Every row gives one point. To make a cloud, some directions were put in groups of two or more. Within a group, all points are equally far from the middle, so they leave a hole (a ring in 2 directions, a hollow ball in 3). The other directions are filled evenly. Then the cloud was stretched, turned, moved and blurred a little. Count the holes, and give their numbers of directions, smallest first.
In the rows, 128 means zero.

Cloud (13 x 2)
[[136  93]
 [148  94]
 [167 189]
 [193 137]
 [ 90 150]
 [142 193]
 [193 141]
 [101 171]
 [193 143]
 [187 123]
 [186 120]
 [ 91 153]
 [192 160]]
Holes: 1 (2)

Cloud (21 x 3)
[[183  67 155]
 [ 93 164 103]
 [100 177 181]
 [120 174 192]
 [164 116  84]
 [124 187  80]
 [117  81 189]
 [188 108 140]
 [189 107 133]
 [157 107  80]
 [151  76 188]
 [ 95 135 175]
 [166  80  86]
 [139  98 192]
 [128 197  80]
 [ 82  78 140]
 [ 91 181 171]
 [120 112 191]
 [162 170  84]
 [177 150 169]
 [170 170  90]]
Holes: 1 (2)

Cloud (19 x 3)
[[120 109  86]
 [ 80 192 171]
 [102 136  91]
 [111 129 131]
 [ 80 175 130]
 [ 69 179 122]
 [146  83 125]
 [106 185 178]
 [144 123 114]
 [ 48 185 138]
 [151  71 132]
 [137  60  72]
 [ 70 129 109]
 [124 121  64]
 [ 59 123 155]
 [139 113  69]
 [112 166  81]
 [ 33 196 164]
 [ 75 184 163]]
Holes: 0

Cloud (21 x 3)
[[125  88 121]
 [159  85 126]
 [188 130 100]
 [105 151 103]
 [ 53 115 101]
 [163 194 114]
 [110 169 109]
 [ 78 151  38]
 [ 95 171  43]
 [177 186 119]
 [116  45 143]
 [111 141  51]
 [135 197 118]
 [ 96  89 106]
 [ 88 117  76]
 [103  71 151]
 [104 179  61]
 [ 88 156  65]
 [ 94 153  89]
 [166 186 111]
 [112  96 158]]
Holes: 0

Cloud (27 x 4)
[[127 201 157 130]
 [ 77 122  68 186]
 [156 155 159 198]
 [159 127  65 168]
 [155 175 114 100]
 [ 74  77  71  92]
 [111 145 168 181]
 [122  40  85 120]
 [ 56 106  73 128]
 [ 84 124 151 123]
 [111 156 166 113]
 [ 60  96 117 127]
 [101  64  55 186]
 [128  91  46 178]
 [138 105 140  92]
 [159  87 135 152]
 [ 77 118 145 152]
 [123  41  86 125]
 [151 156  82 103]
 [138 155  84 201]
 [109  45  78 173]
 [112 105 147 190]
 [113  78  49 184]
 [104 154 165 123]
 [ 78 116  66 188]
 [130  46  99 131]
 [159 110 139 104]]
Holes: 2 (2, 2)

Cloud (30 x 4)
[[163  87 180 171]
 [ 81 166  89  90]
 [123  71  72  76]
 [173  95 116  59]
 [127 158  91 191]
 [ 87 156 146 175]
 [146 138  70 169]
 [136 188 107  90]
 [124 176 136 197]
 [ 82 153 144 127]
 [172 166 147 154]
 [ 76 127  73 102]
 [156  80 121  60]
 [138  76  68  68]
 [200  92 100  97]
 [128 185  67 117]
 [189  91  78 132]
 [166 100 122  58]
 [144  71  76  65]
 [106 149 170 174]
 [116 171 139 199]
 [ 69 134 107 152]
 [177 103 118  62]
 [122 145 138  74]
 [125 178 129 193]
 [135  44 130 145]
 [140  55 116  80]
 [176  80  84  66]
 [164 155 165 178]
 [ 69 148  89 109]]
Holes: 2 (2, 2)
